Each row is a point. Each copy is the shape, with its points in the same order, turned, moved and blurred by noise. Some copies are also mirrored. Which?
(in the rows, 128 means zero)

Shape (9 x 3)
[[190 192  93]
 [103 157 174]
 [147 151 186]
 [ 95  66 111]
 [102  68 137]
 [140 123 100]
 [111 167 172]
 [ 80 157 142]
 [ 60 161  98]]
Copy 1 (9 x 3)
[[186 210  78]
 [120 183 181]
 [165 189 188]
 [130  80 146]
 [134  84 164]
 [160 133 112]
 [125 188 173]
 [ 97 163 146]
 [ 71 155 121]]
Copy 1 is: only turned
Copy 2 (9 x 3)
[[169 199  52]
 [105 161 156]
 [158 165 154]
 [106  63  97]
 [118  67 128]
 [133 129  72]
 [116 170 149]
 [ 84 148 124]
 [ 59 142  82]]
Copy 2 is: only turned
Copy 3 (9 x 3)
[[117 133 192]
 [152 181  81]
 [176 165 110]
 [108  82  44]
 [124  92  43]
 [114 104 111]
 [147 181  88]
 [112 170  70]
 [ 59 175  62]]
Copy 3 is: mirrored

Shape (9 x 4)
[[168 145 104 118]
 [216 111 126 200]
 [ 54 148 134 111]
 [156 172  58 106]
 [177 173 125 118]
 [ 98 122 111 132]
 [151 153 129 151]
 [111 148 145 127]
 [ 71  89 133  89]]
Copy 1 (9 x 4)
[[173 157 127  99]
 [249 117 177  94]
 [ 72 123 143 149]
 [138 169 112  51]
 [170 187 149 101]
 [124 109 129 124]
 [166 145 166 109]
 [129 141 152 139]
 [106 108  91 168]]
Copy 1 is: mirrored
Copy 2 (9 x 4)
[[129 130 157 154]
 [225 166 129 157]
 [ 59 117  81 109]
 [ 98 128 168 200]
 [126 163 169 141]
 [106 108  89 138]
 [135 163 124 139]
 [105 143 110 113]
 [ 95  66  88  95]]
Copy 2 is: mirrored
Copy 3 (9 x 4)
[[165 124 104  73]
 [203  61  70 140]
 [ 61 158 126  98]
 [153 133  79  25]
 [164 100 128  67]
 [104 147  90 108]
 [141  95 108  97]
 [106 124 126 104]
 [ 96 201 119 128]]
Copy 3 is: mirrored

Shape (12 x 6)
[[185  77  99 155  86 137]
 [ 68 118  86 100 137 167]
 [113  85 135  81 124 180]
 [ 70 166 176 117  93 133]
 [120 112 174 139 147  83]
 [141 148 162 151 115  99]
 [139  67 110 135  75  93]
 [187 105 107 197 202 149]
 [ 68 143 171 155 165  69]
 [144  62  67 181 183 153]
 [169 171 163 176 185  79]
 [141 178 110  93 193  74]]
Copy 1 (12 x 6)
[[132  67 113 145 125 202]
 [ 84 159  77  85 153 122]
 [ 66 117 122  66 118 144]
 [102 165 128 125  62  78]
 [ 88  90 151 160 123  71]
 [128 110 147 160  95  97]
 [106  51  78 142  99 148]
 [113 105 188 174 209 177]
 [ 79 130 135 188 135  34]
 [ 77 104 115 154 213 188]
 [145 107 202 199 160  82]
 [159 111 149 115 199  47]]
Copy 1 is: only turned
Copy 2 (12 x 6)
[[208  68 107 149 160 129]
 [100 105 115  66 147 168]
 [152  68 156  64 126 171]
 [ 99 120 155 132  59 165]
 [141 124 184 130 112  87]
 [162 132 143 151  87 107]
 [148  48 129 158 152 105]
 [228 178 134 102 186 105]
 [ 93 169 186 134 107  86]
 [183 137 125  93 231 121]
 [188 194 150 133  93  61]
 [137 156 111  63  87  49]]
Copy 2 is: only turned

Shape (11 x 8)
[[ 94 146 143  86 105 134 153 164]
 [141 149 174 169 149 201 190  76]
 [ 62 130 121 117 150  82 135 207]
 [157  54 195  33 170  55 133 108]
 [153 150  55 189 111 166 154 146]
 [130  95 114 162 107 166 168 101]
 [130 108 172  56 158  92  61 164]
 [113 181 133 113 106 147 163 130]
 [135 163  72 105 166 173 153 161]
 [ 49 178  57 140 126  98 124 145]
 [189 147 144 175 127 144 189 101]]
Copy 1 (11 x 8)
[[119 140 129  87 148  91 140 108]
 [224 176 169 120 141  82 103 201]
 [ 66 133 160 102 123 123  83  68]
 [ 91  79 212 166  54  52 205 133]
 [178 147  71 115 109 160  58 158]
 [182 104 133 109 128 124  95 187]
 [106 125 187 147  87 128 197  66]
 [164 159 113  96 138  78 115 114]
 [126 181  89 164 142 124 101 135]
 [138 110 104 126 149 118  45  49]
 [202 163 129 109  74  85  97 190]]
Copy 1 is: mirrored
Copy 2 (11 x 8)
[[ 98 152 105 124  88 133 111  98]
 [124  99 222  85  78 181 165 108]
 [ 56 137  68 136 151 161  73 127]
 [114  65 119  87 150   7  98 120]
 [135 155 177 195 144 208 154 127]
 [113 142 208 133 138 153 143  86]
 [156 125  69  82 150  82  74 150]
 [104 153 146 131  68 153 132 132]
 [124 147 102 147 124 173 192 139]
 [ 52 212 121 156 141 176 110 178]
 [136  86 216 152  95 162 141 124]]
Copy 2 is: only turned
